Each row is a point. Each copy is the shape, with its points in the same order, stretched, turned, moved and blurred by noise. Say if it was mirrored as well.
In the rows, 128 means zero.

Shape:
[[121  74 171]
 [185 196 196]
 [126  82 164]
 [171 118 129]
 [ 94 152 138]
 [109 137 125]
 [155 148 137]
 [ 56 128  74]]
Copy 1:
[[100  81 111]
 [ 52 191 182]
 [106  85 122]
 [131 110 167]
 [111 159 110]
 [122 144 125]
 [114 146 171]
 [182 143  87]]
Copy 1 is: only turned
Copy 2, 8 rows:
[[ 98 119 205]
 [209 114 186]
 [ 99 121 196]
 [122  88 138]
 [130 162 151]
 [119 145 136]
 [143 110 144]
 [ 83 165  96]]
Copy 2 is: only turned

Shape (10 x 4):
[[152 127 136 178]
 [ 92 121  80 114]
 [160  98 192 108]
 [190  90 183 116]
 [ 93 127 118  51]
 [132 170  74 122]
 [150 123  98 135]
 [145  89 184  74]
 [ 80 125  99 159]
 [138 135 162 139]]
Copy 1 (10 x 4):
[[162 107 101 115]
 [115 131 111 173]
 [100  69 170  65]
 [113  45 159  71]
 [ 81 122 174 150]
 [177 138 116 193]
 [148  98 111 157]
 [ 74  67 187  76]
 [129 147  86 152]
 [138 112 139  99]]
Copy 1 is: mirrored
Copy 2, 10 rows:
[[128  67 134 146]
 [130 143  98  91]
 [192 111 155 167]
 [198  86 156 165]
 [167 179 126 101]
 [121 106 141  67]
 [147  93 115  98]
 [201 136 146 161]
 [ 99 121  99 120]
 [139 108 146 144]]
Copy 2 is: mirrored
Copy 3:
[[ 91  95 110 163]
 [115 155 111  59]
 [193 124 109 154]
 [198  88 127 164]
 [184 205 132  53]
 [ 91 153 177  99]
 [119 103 141 112]
 [222 145 108 119]
 [ 71 148  78  92]
 [126 144 117 159]]
Copy 3 is: mirrored
Copy 4 (10 x 4):
[[119  97 108 187]
 [102 181 149 155]
 [183  89 155 102]
 [206  97 137 127]
 [137 172 157  78]
 [ 99 180  76 153]
 [137 155 107 172]
 [192 111 168  81]
 [ 87 132 153 181]
 [130  94 128 134]]
Copy 4 is: mirrored

Shape (7 x 4):
[[161 222  92 135]
 [143 116 144 142]
 [ 72 132 135 185]
 [ 75 153 168 139]
 [127  65 104  99]
 [189 146 117 109]
 [117 136 107  91]]
Copy 1 (7 x 4):
[[154 214 167 188]
 [136 106 142 136]
 [ 62 104 173 161]
 [108 104 205 134]
 [104 127 114  89]
 [177 159 133 140]
 [123 166 155 108]]
Copy 1 is: only turned
Copy 2:
[[202  44 114  72]
 [109 101 148 143]
 [149 163  93 172]
 [167 160 146 160]
 [ 52 132 123  86]
 [113  43 148  84]
 [128 121 125  72]]
Copy 2 is: only turned
Copy 3, 7 rows:
[[119 178 190 160]
 [124  90 153 133]
 [ 64  96 125 121]
 [ 75  98 162  91]
 [160 102 100 111]
 [165 131 170 155]
 [140 141 139 101]]
Copy 3 is: only turned

Shape, 9 rows:
[[155 153 103 114  81 117]
 [174 126 131 122 133 105]
 [ 94 102 165 105 162 109]
 [159 105 117 133 136 188]
 [132 147 194 149  56  95]
 [ 97  82 120 186 181 118]
 [178 119 123 172 120  72]
 [ 94 156 125  48 185 169]
 [204 175 133 145 185 103]]
Copy 1:
[[195 136 108 120 123 126]
 [154 135 150 120 141 121]
 [117  93 142 154  99 107]
 [194  83 179 123 106 140]
 [139 151 107  86  83  95]
 [119  88 157 137 102 189]
 [132 139 132  95 144 159]
 [187 105 173 212  95  82]
 [151 183 204 147 138 133]]
Copy 1 is: mirrored
Copy 2:
[[168 103  82 162  98 124]
 [132  92 123 180 130  86]
 [ 76 135 201 128 137 116]
 [124 108  93 117 179 110]
 [186  76 161 178 126 183]
 [ 16 122 145 160 158 139]
 [104  66 102 212 125 106]
 [125 207 168  99 129  76]
 [143 126 130 236 166  53]]
Copy 2 is: only turned
Copy 3 (9 x 6):
[[103  72  88 120 132 125]
 [148 102 113 127 143 102]
 [151 122 195 127 141 119]
 [109 137 119 116 192 138]
 [134 101 102 193  79 143]
 [108 139 178 146 153  68]
 [139  96 100 165 137  74]
 [128 118 164  45 140 152]
 [174 141  80 110 127  70]]
Copy 3 is: only turned

Shape, 12 rows:
[[192 175 181 149 158 174]
 [153 168 162 156 101 154]
 [157 131 102 179 147 114]
 [101 138 101  90 100 139]
 [116  96 160 135 165 102]
 [175 139 121 144 127 158]
 [ 89  80 148  86 117 133]
 [183 176 118 167 134 124]
 [129  84 123  98 128  62]
 [119 112 133 121 132  81]
 [134 105 137 111 170 110]
 [110 165 123 108 125 154]]
Copy 1:
[[132  48 109  69 184  98]
 [ 96  73 156 110 138  85]
 [165 107 173 166 156 144]
 [115 161 147 119  79 139]
 [121 155 100 163 178 128]
 [144  89 166 102 154 142]
 [ 82 182 111 130 142 144]
 [166  78 173 128 134 109]
 [152 207 152 157 143 130]
 [135 177 136 161 136 115]
 [153 159 103 137 167 147]
 [115 125 120 110  91 125]]
Copy 1 is: mirrored
Copy 2 (12 x 6):
[[249 145 146 124 142 172]
 [178 149 124 138 105 175]
 [119 128 123 134 176 139]
 [107 117 111  82 116  95]
 [124  91 200 145 140 111]
 [168 127 102 122 148 139]
 [104  71 161 126  94  88]
 [169 165 118 125 170 146]
 [ 79 101 182 156 145  42]
 [ 99 114 179 141 139  86]
 [136  95 181 122 158  85]
 [150 132 126  75 124 127]]
Copy 2 is: only turned
Copy 3 (12 x 6):
[[ 35 129 103  31 130 106]
 [ 40 148 135 113 136 101]
 [ 95 125 104 132 159 147]
 [140 212 148 139 145 120]
 [132  93 159  97 122 100]
 [ 87 152 110 107 123 135]
 [169 158 182 123  87 100]
 [ 62 140  77 105 175 122]
 [189 111 114 171 109  82]
 [141 121 130 144 133  91]
 [158 116 128  95 120 109]
 [104 194 147  91 154 110]]
Copy 3 is: mirrored

Shape (11 x 8):
[[159 146 135 116  77 113 129 160]
 [104 110 181  92 120 132  72 148]
 [ 71 171 161 153  76 194 139 176]
 [139  55  86 144 134 137 172 157]
 [167 151 162 131  93  83 124  89]
 [139 133 100 139 128 172  73 152]
 [114 131 141 181 115 161 114 171]
 [101 128 154 170 157 112 144 129]
 [174 143 155 132 133 121 138 102]
 [156 110 138 180 185 130 194 166]
 [127 164 102 143 167 154  99 159]]
Copy 1, 11 rows:
[[159 107 166 150  81 146 145 131]
 [ 58 135 163 150 104 130 101 124]
 [ 83  84 165 179 100 183 144 214]
 [123 157  53 137 135 151 205 127]
 [176  95 180 183 127 120 126 101]
 [119 130  95 142 104 141  93 159]
 [106 121 103 201  96 136 128 181]
 [109 142 123 183 152  98 151 160]
 [171 140 155 171 147 138 130 125]
 [153 193  93 181 146 117 193 170]
 [128 155 115 125 125 113 106 185]]
Copy 1 is: mirrored
Copy 2 (11 x 8):
[[181 117 149 161  90 103 129 108]
 [107 113 145 146  70  99  78 144]
 [147 126 161 175 108 127 152 249]
 [175  57 135  74 116 143 150  91]
 [164 114 103 166 129 134 103  77]
 [178 126 102 107 108  56 104 156]
 [162  76 140 143 127  92 113 186]
 [112  76 136 125 159 129 104 126]
 [168 123 110 117 149 145  83  96]
 [153  62 170  81 181 147  93 110]
 [144 142 126  98 145  51 100 141]]
Copy 2 is: only turned
Copy 3, 11 rows:
[[140 170 107 119 129  73 136 169]
 [123  90  89 108  72 130 108 168]
 [158 191 121  63 113 214 144 170]
 [133 105 172 187 179 137 123 178]
 [147 173  80 151 116  65 116  89]
 [ 71 136 156 100 105 148 106 142]
 [135 161 163  85 122 171  96 158]
 [161 116 146 118 143 166 113  99]
 [147 165 124 149 112  93 136  82]
 [182 132 206 139 166 143 135 113]
 [ 92 122 170  79 124 158 133 107]]
Copy 3 is: mirrored
Copy 4 (11 x 8):
[[184 151 157 127 147 162 135 141]
 [ 92 129 169 119  76 187 131 100]
 [155 151 164 184  91 212 221 160]
 [105 128 116 103 136  68 162 182]
 [178 117 125 163 127 135  76 125]
 [158 143 100  87  76 162 153 149]
 [134 123 116 151 113 187 165 173]
 [102 141 114 183 109 143 118 137]
 [168 136 128 136  96 131  86 163]
 [116 167 113 156 132 100  98 215]
 [147 183  99 110  86 156 153 146]]
Copy 4 is: mirrored

Shape:
[[140 104 142  87 130 100 144 145]
 [197 131 121  70 130  94 188 136]
 [132 150 131 127 141  53 165 178]
 [127 128  92  97  69 164 123 132]
 [131 145 180 185 118 150 126  90]
 [113 171 233 119  90 162 169 184]
 [101 176 167  86  65 140 136 119]
 [132 138 114  83 139 119 163  98]
 [154 154 180 104  82 130 111 173]
 [126 155 142 135  92 170 116 158]
 [131 162  84 136 172 115  48 128]]
Copy 1, 11 rows:
[[134 151  96 101 105 134 151  99]
 [150 176  52 114 163 133 195 118]
 [118 209 129 150 138 142 131  78]
 [108 122 107 108  94 131 160 215]
 [185 104 156 141 120  79 133 115]
 [194 141 197  86  98 145 214 107]
 [153 165 143  93  87  88 187 164]
 [104 148  83  99 144  90 167 117]
 [197 170 144  97  97 143 157 154]
 [144 124 161 102 108 139 143 174]
 [ 99 160 129  95 154 105  39 141]]
Copy 1 is: mirrored
Copy 2 (11 x 8):
[[134 100 146 166  98 119 145 181]
 [138  90 120 163  90 139 197 229]
 [106 140 134 213 121 109 174 185]
 [119  86  80 101 123 142  91 169]
 [ 99 160 118 114 111 147 154  51]
 [ 61  94 115 171 101 236 111 112]
 [ 69 131  91 116  84 189  84 145]
 [ 90 131 143 104 109 119 154 196]
 [144 107  91 177 102 198 118 143]
 [115 110  95 127 146 177 107 124]
 [167 197 146 115 193 100 142 144]]
Copy 2 is: only turned
Copy 3, 11 rows:
[[112 109 101 134 110 125 144 114]
 [ 78 137  83  80 138 111 195 102]
 [123 113  95 131 118  57 129  81]
 [ 42 155 157 137 108 145 146 134]
 [174 118 207 133 129 102 159 164]
 [183 199 154 154  32  95 208 144]
 [104 178 188 119  47 145 180 105]
 [100 139 140 120 142 148 164  93]
 [115 153 135 110  53  95 144 148]
 [117 168 163 146  97 102 136 152]
 [123 113 153 118 169  98  17 117]]
Copy 3 is: mirrored

Shape, 15 rows:
[[147 136  73 120 133  86 161  81  67]
 [102 135 151 113  98 125 123 128 172]
 [ 56  86 111  75  60 119 131 190 127]
 [130 143 136  96  99 135  81 167 153]
 [142 137  39 138 166 106 143 101 148]
 [149 144 121 208 139 147 110 110 135]
 [168 150  41 122 114 119 191 100 120]
 [ 77  94 126 111  72 169  72 149 126]
 [113 178 158 141 140 171 107 130 116]
 [110 147 102 133 133 143  90 164 134]
 [ 37  74 111  47  84 107 169 181  99]
 [131 154 100 148 131  91  87  82 156]
 [142  90  97 121 154  83 154  98 134]
 [ 68  96  78  54 102 146 157 124 121]
 [139  92 168 125 136 160  83 132 113]]
Copy 1 (15 x 9):
[[163  99  49 166 119 151 118 137 104]
 [168 150 162  94 115 108 122 130 140]
 [ 98 157 117  56  63 102 160 165 141]
 [131 134 149  58 141 119 142 106 126]
 [151  77  81 174 132 142 158 101 170]
 [108 130 145 173 193 140  96 118 165]
 [154 110  89 186  94 160 182  99 102]
 [ 69 185 128  59 122 133  98 128 183]
 [140 140 162  93 172 180 122 156 143]
 [101 117 130  93 163 140 158 134 168]
 [120 130 102  62  24 120 162 192 139]
 [188 129 102 139 174 116 105 109 156]
 [157  73  92 155  95 115 102 121 144]
 [129 139  93  91  42 159 156 147 167]
 [ 86 117 141  79 138 146  59 118 153]]
Copy 1 is: mirrored
Copy 2 (15 x 9):
[[ 84 109 163  96 153 137  61  94  92]
 [132 136 111 114  70 142 146 139 140]
 [ 86 130  17  91  85 173 136 136  96]
 [136 123  79 106 103 150 122 161 160]
 [ 81 115 157 135 166  94 128  96 142]
 [128 124 171 186 132 131 133 159 145]
 [ 75 175 147 119 169 105  92 100 117]
 [100 128  51 152  66 191 116 149 149]
 [132 124 164 122 116 190 148 165 160]
 [104 107 108 127 138 155 146 164 153]
 [ 76 118  26  61  90 196 135  96  68]
 [103  85 157 129 101 103 106 136 157]
 [129 103 138 110 134 124 113  68 106]
 [ 68 146  73  96 102 180 116  67 125]
 [165 109 112 139 105 193 110 124 143]]
Copy 2 is: only turned
Copy 3 (15 x 9):
[[ 98 154 131  92 107  51 164 153  52]
 [ 79 120 127 115 117 167 109  92 153]
 [ 72 134  91 200  30 172 139 103 120]
 [112 107 100  90  78 182 133 117 175]
 [ 70  95 122  87 149  94 200 168  87]
 [165  82 164  98 176 135 157 147 113]
 [ 54 151 135  79 139 101 229 138  57]
 [144  62  93 149  67 193 108  83 115]
 [158 132 114  88 151 192  97 148 107]
 [128  90  98 114 102 180 151 161 128]
 [ 52 170  60 215  31 154 121  99 106]
 [ 85  81 154  73 126 110 128 143 113]
 [ 78 131 124 110 129  53 154 114 124]
 [ 45 115  66 148  72 163 143  81  70]
 [187  99  86 104 120 125 106  86 146]]
Copy 3 is: mirrored
Copy 4 (15 x 9):
[[211 114 126 103  94 123 116  35  99]
 [ 82 110 162 110 151 115 115 117 158]
 [ 19 112 167  72 191 141  91  99  64]
 [ 81 126 185  79 130 105 134 149 104]
 [203 156 102 140 152 104 121  75  90]
 [134 141  87 132  80 104 159 126 120]
 [196 162 141 155  91 105 103  49  79]
 [ 32  95 146  91 145 135  95 157  70]
 [119 140 123  88  85 139 110 139 147]
 [106 146 120  82 140 113 120 141  85]
 [ 51 117 163  65 214 188  75  70  72]
 [155  96 122 101 137  68 128 106 155]
 [179 113 137 122 158 132 147  67 125]
 [108 119 147 114 188 167  57  84  82]
 [110 102 154  96 104 160 150 155 110]]
Copy 4 is: mirrored

Shape, 14 rows:
[[127 140  95 100 138 138 152 187  83]
 [185 137 144 138 128 155 156 112  87]
 [129 169 145 126 129 153 133 132 176]
 [133 164  55 103 128  96 132 111 162]
 [145 165 136 150 133 154 132 129 101]
 [134 166 142  96 126 104 140  90  97]
 [183 160 148 145 136 163 145  93 117]
 [131 150 142 158 180 158 244 104 137]
 [193 133 131 155 164 153 156 209 146]
 [139 107 132 116 121 152 127 100 167]
 [126 162 125  49 139 166 135  99 108]
 [157  53 132  85 135 146 134 130 189]
 [142 167 131 160 174 120 133  86  89]
 [144 137 145 147 148 137 134  92  98]]
Copy 1:
[[137 142 138 145 139  96 133 205  42]
 [153 149 124 171  67 158 207 172 115]
 [108 131 147  93 152 139 192  90 115]
 [ 83 157 179 101 118 135  95  98  53]
 [138 176 126 151 132 151 183 150 118]
 [131 172  99 138 100 123 164 116  65]
 [137 160 140 161  85 180 223 122 128]
 [  7 152 157 142  65 128 248 172 130]
 [151 142 212 128 111 101 212 185 136]
 [111  79 139 122 121 151 159  86 133]
 [129 107 114 158 139 156 183 110  20]
 [125  11 178 121 102 111 154  99 132]
 [106 215 138 188 113 138 170 120 129]
 [120 159 116 175 105 141 177 124 139]]
Copy 1 is: mirrored
Copy 2, 14 rows:
[[ 38 115 143 135 158 142  97 105 127]
 [137 109 157 188 147 119 128 111 121]
 [126 181 122 127 145  93 140 168 132]
 [131 119 128  72 142 122  61 154  90]
 [130 149 165 169 140 122 121 116 117]
 [127 132 144 140  81  88  78 104 114]
 [170 140 151 167 150 103 129 119 116]
 [140 123 208 113 166  66 185 127 138]
 [ 95 126 138 148 230 112 132 146 172]
 [162 143 101 123 135 126 144 133 138]
 [109 160  86 123 130  93  95  71 100]
 [142 114  60 115 166 127 151 119 178]
 [178 142 193 157 123 126  92  95 137]
 [159 136 167 162 118 124 118 104 139]]
Copy 2 is: mirrored
Copy 3:
[[204 164 136 144 163  97 167 132  92]
 [158 142 154  70 123 121 144 172 147]
 [143 130 116 131 140 199 118  98 137]
 [112 179 134 114 137 149 108  83  71]
 [178 128 149 104 109 137 140 123 148]
 [134 183 124 100  96 123 152 117 155]
 [149 137 161  65 121 159 126 147 158]
 [116 106 185  58 147 180 223 107 103]
 [179 111 181 148 182 185 143 178 101]
 [ 97 127 103 107 159 148 115 138 135]
 [153 193 106 102 165 119 137  99 153]
 [ 72 137  94 137 220 143 120 183 113]
 [128 140 187  91  91 121 152 102 159]
 [123 133 151  93 104 116 155 127 160]]
Copy 3 is: mirrored
Copy 4 (14 x 9):
[[165 147 145 128 154 187 138 131  95]
 [146  95 172  81 180  95 156 133 132]
 [140 145 131 130 128  98  98  88 139]
 [136 123  70 187 116 165 162  86 131]
 [137 130 180 130 157 116 147 101 143]
 [103 140 123 149 167 112 165 101  82]
 [144  99 163 100 180  75 147 110 158]
 [208 141 143 142 126  37 139 176 110]
 [198  71 175 108 142 136  68 141 148]
 [116 132 107  85 125  97 119 137 146]
 [132 177  92 101 212 117 146 111 113]
 [131 114  74  47 122 111  73 187 131]
 [115 121 167 186 164 106 171 124 144]
 [113 125 163 130 156  97 157 136 135]]
Copy 4 is: only turned

Shape, 16 rows:
[[105 179  98  81 129 161 137 103 186 122 105]
 [179 166  69  96  97 176 108 100 174 134 168]
 [169 203 137  72  86 168 107 128 129 128 172]
 [146 146  81  77 131 177 155 135 107 182 188]
 [146 108 154 161 124 119 130 182 165 112  90]
 [ 98 132 151  90 160 101 124  94  86 114  83]
 [ 90 136  84  84 131 123  86 136 102 193 151]
 [123  84 107  82 158 148 125 148 175 103 153]
 [129 133 142  70 165  81 167  78 143 126  98]
 [149 164 154 139  84 150 127  79  82 207 166]
 [122 160  75 127 103 111 136 108  79 186 188]
 [119 124 163 162 184 108 127 177 142 114 149]
 [126  90 111 147 174 176 118 185  77  97 156]
 [ 94 112 123  97 168  98 102  97 157 101 155]
 [107 126 158 156  97  82 133 152  80 129 110]
 [165 124  67 150 148 119 103 151  96 176 120]]
Copy 1 (16 x 11):
[[120 120 126  95 163 134 143  90  99  70 117]
 [109 155  38  74 106 154 106  77 150  92 116]
 [ 96 129  98  98  99 158  57 108 180  53 118]
 [ 91 135  99  91  96 181 139  62 211 124 116]
 [194 127 135 171 113  78  87 123 104 162 116]
 [ 76  83 179 150 192 120 148 176 119 127 102]
 [ 94 169 148  64 151 143 136 112 192 158 116]
 [174 134  88 114 146 127 170 149 178  99 105]
 [ 94  47 144 117 171  80 180 136 113 108 112]
 [ 22 139 121 135  93 137  92  87 159 131 179]
 [ 37 171 127  94  76 133 137  85 169 159 110]
 [171 127 153 149  88 108 122 206 133 133 131]
 [150 154 129 177 103 198 119 176 176 155  85]
 [114 136 118  98 153 100 181 202 143  89 117]
 [107 146 183 177 108  72  95 138 125 170 102]
 [115 144 122 102 112 149 101  94 142 236  92]]
Copy 1 is: only turned
Copy 2, 16 rows:
[[ 96 183 119 149 161  35 110 129 140  66  86]
 [137 134 170 143 151  73  72 169 202  85 129]
 [132 149 198 146 129 107 117 177 188 134  73]
 [197 170 165 153 146  88 140 148 189 149 152]
 [ 73  47  73 151 108 143 114 162  93 122 155]
 [ 98 153 135  54 151  80 170  96 122 153 102]
 [133 122 167 106 120  34 173  66 170 145 141]
 [ 76 153 127 126 128  90 114 151 125 102 186]
 [114 183 131  88 188  48 114 155 112 175 111]
 [183  96 191 123 159 154 137  86 208 201  97]
 [207 121 196  93 145  92 124  95 167 167 142]
 [ 75 118  98 107  65 156  86 135  83 142 161]
 [118 123 109  90  69 181 151 123 143  99 200]
 [ 65 171 159  58 128  79  93  97 113 126 153]
 [129  63 138  92 119 154 166 101  93 174 131]
 [160  61 110 103 116  75 134 133 176 139 178]]
Copy 2 is: only turned

Shape, 15 rows:
[[131 124 122 117 107 108 101 113 104 106  98]
 [144  89  71 103 190  65 137 147 129  89  92]
 [146 134 142 121 136  49 182 150 148 122  34]
 [169  69 138  93  62 135 119 114  67  97  91]
 [158 103 162 133 109 144 117  99 126 155 138]
 [133 113 123  74  74 152 129 123 158  93 145]
 [102 198 169  83 203  80 112 133  31 166 105]
 [112 172 107 140 187 143 131 149  81 144 113]
 [102 138 103  88 181  96 131 155 171 111 106]
 [128  84 102 147 119 121 111 198 153 100 124]
 [160 112 181 132 160 155  90 133 135 148 117]
 [ 99  87 105 154  98 120  98 130  93 131  99]
 [149 134 165  69 153 115 121  92 121  66  71]
 [120 116 156 176 131 152 112 137 162  95 204]
 [191 166 122 108 109  91  98 136 123 147  71]]
Copy 1 (15 x 11):
[[120  83 150  97 128  89 113 131 135 123 129]
 [ 79 112 149 103 147 146 164 124 217 112 113]
 [140  81 190 104 181 156  79 151 207 137  74]
 [131  91 220  78 111  62 109  62 103 140  86]
 [148 109 135 154 141  96 115 112  78 143  78]
 [111  99 185 105 145  93 102 114  52  94 121]
 [111 156  34 105 106 137  78 184 180 139 109]
 [139 149  67 114  72 169 151 148 155 136 172]
 [ 97 126 114 127 145 154 126 172 164  81 140]
 [156 128 178  90 142 108 185 120 158 127 167]
 [154 144 135 179 102  90 137 160 117 139  76]
 [150  94 131  91 126 101 143  83 141 132 180]
 [ 72  96 185 150 106  96  69 171 135 124  60]
 [135 138 131 152 159 100 165 134  76 166 144]
 [159  69 176  73 124  95 128 176 162 115  73]]
Copy 1 is: mirrored
Copy 2, 15 rows:
[[ 76 139 113 119 139 124 146 173 140  99 164]
 [ 36 185  72 107 200 133 150  73 121  94 116]
 [ 70 164 145 118 186  89 123 140  87  16 120]
 [ 45 157 153  90 187 100 166 211 140 145 211]
 [124 125 169 105 102 118 148 135 130 138 179]
 [107 135 175 131 178 137 120 171 193 193 151]
 [164 142  72 168 171  99 243 169  81  28  87]
 [110 115  77 172 136 113 175 150  69  95 104]
 [108 132 107 132 188 137 123 104 142 106  66]
 [ 99 170  98  84 139 107  65 151  99 180 120]
 [114 133 160  91 101 135 165 140  95 139 121]
 [ 97 110  86  88 111  90 110 176 119 113 179]
 [ 30 155 157 129 171 135 211 144 168  81 117]
 [132 168 122 121  27  92  90 114 137 214 124]
 [ 92 151 147 121 170 177 162 182  95  53 154]]
Copy 2 is: only turned

Shape:
[[134 133 122 143 124 143  98 162  75 171  84 128]
 [159 174 165 183 161 134 117 130 133 136  96 111]
 [111  82 106  97 207 140 146 109 126 141 161  94]
 [160 125 106  97 156 101 156 142 133 134  97  96]
 [133 125 126 119 123 197 110 115 126 192 150 146]
 [150 160 129 125  99  65  98 114  87 180 105 115]
 [136 156  88 157  90 166 142 108  88 135 141 159]
 [ 98 100  65  95 117 123 166 106  98 129 140  56]
 [137 146  88 134 130 147 141 145 135 116 148 136]
 [ 91 128  95  89 144 137 108  95 145 120  72 161]
 [111 177 114 109 179 102 117 135 160 135 108 122]
 [152 136 145 129 116 152 101 140 185 124 114 136]
 [139 107 161 123 116 154 123 123 119 135 136 166]
 [117 116 161  98 119 112 152 123 119 117  86 160]
 [122 132  94 152 129 103 138 118 135 182 119 147]
 [165  95 136 135 103 159  68 126 135 116 141 133]
 [ 62 127 134 171  96  61 101 103  54 156 161  81]]
Copy 1:
[[111  83 143 117 136 171 110 123 127  93 114  82]
 [120  70 157 156  82 116 119 105 187 129 103 116]
 [145 146 126 176 168 152 204 124 180 140 119 152]
 [134 146 143 143 150 151 129 129 186 149 143 113]
 [127  72  74 138 116 176 141 155 131 122 124 145]
 [142 138 125  77  93 140 119 156 188  72 130  61]
 [129 139 100 134 117 125 104 214 100 127  88 128]
 [198 170 133 167 167 161 139 182 146 119 133 130]
 [128 134 113 147 142 128 140 178 123 163 119 132]
 [112 155 120 117 134 112 135 136 108  96 162 172]
 [118 139 132 135 103 119 165 148 165 129 164 131]
 [135  66 105 119 134 129 127 109 154 146 155 150]
 [130 111  75 114 141 127 135 102 131 124 114 143]
 [134 169 100 105 134 112 112  85 127 110 141 139]
 [134 146 149  97 102 147 134 165 139 123 105 120]
 [133  56  94 113 178 123 129 103 163 119 118 139]
 [219 148 153  98 103 118 157 147 155  51  96  68]]
Copy 1 is: only turned
Copy 2, 17 rows:
[[103 106 147  87 115 134 126  96 114 125 111 144]
 [ 90 134 117 140 156 173 153 136 146 118 100 168]
 [144 134 166 101 124  86  86 180 156 144 104 115]
 [141 131 106 122 125  92 125 131 126 158 110 135]
 [118 123 154  69 100 143 103 165 114 108  82 111]
 [144 158 137 102 110 148 132  93  88 122 142 143]
 [141 131 156  68 144 165 154 133 121 139  97  95]
 [172 133 144 102 143  99  87  88 151 143 102  92]
 [146 115 118  80 131 127 151 146 142 133  93 104]
 [135 102 144  82 142  53 114 141  75 123 122  75]
 [145 113 106 104 144  91 121 143 113  98 130 139]
 [129 120 110 119 112 123 159 150 113 102  87 110]
 [125 114 154 104  98 145 142 162 117 133 106 104]
 [156  88 147 142 132 103 135 126  99 145 132 109]
 [156 120 164  89 140 122 133 123 100 121 100 143]
 [110 152 139  95  69 135 161 154 119 125  89  88]
 [166 140 194 124 150 171 119  48 154 102 147 131]]
Copy 2 is: mirrored
Copy 3 (17 x 12):
[[139 104 141 187 124 116 180 151 145 157 171 172]
 [143 113 139 115  75 181 165 146  79 167 139 128]
 [135 149 184 125 128  67  44 133  57 104 129 137]
 [ 63 176 149 106 142  90 137 124 101 133 143 145]
 [179  85 216 177 111 117 144 113 129 102 184 103]
 [125 146  77 148  92  70 178  68 188 137 131 139]
 [156  83 129 153 196 148 176  93 150  82 157 127]
 [138 195 113 121 180  49 111 118 127  31 109 172]
 [107 122 149 155 170 121 158 121  84  92 129 107]
 [143 157 174 126 153 106 123 163 183 164 124  94]
 [108 156 163 142  93 126 138 129 102 149  79 103]
 [113 140 154 139  92 147 179 149 108 144 161  70]
 [106  81 149 138 110 142 122 132 147 136 171 109]
 [ 71 127 140 109 118 143  99 142 193 151 141 131]
 [149 163 143 176 153 122 123  79 141 133 127 103]
 [138  98 114 141 112  81 176 159 105 140 190  79]
 [170 141   7 190  82  71 100 101 175  66  65 175]]
Copy 3 is: only turned
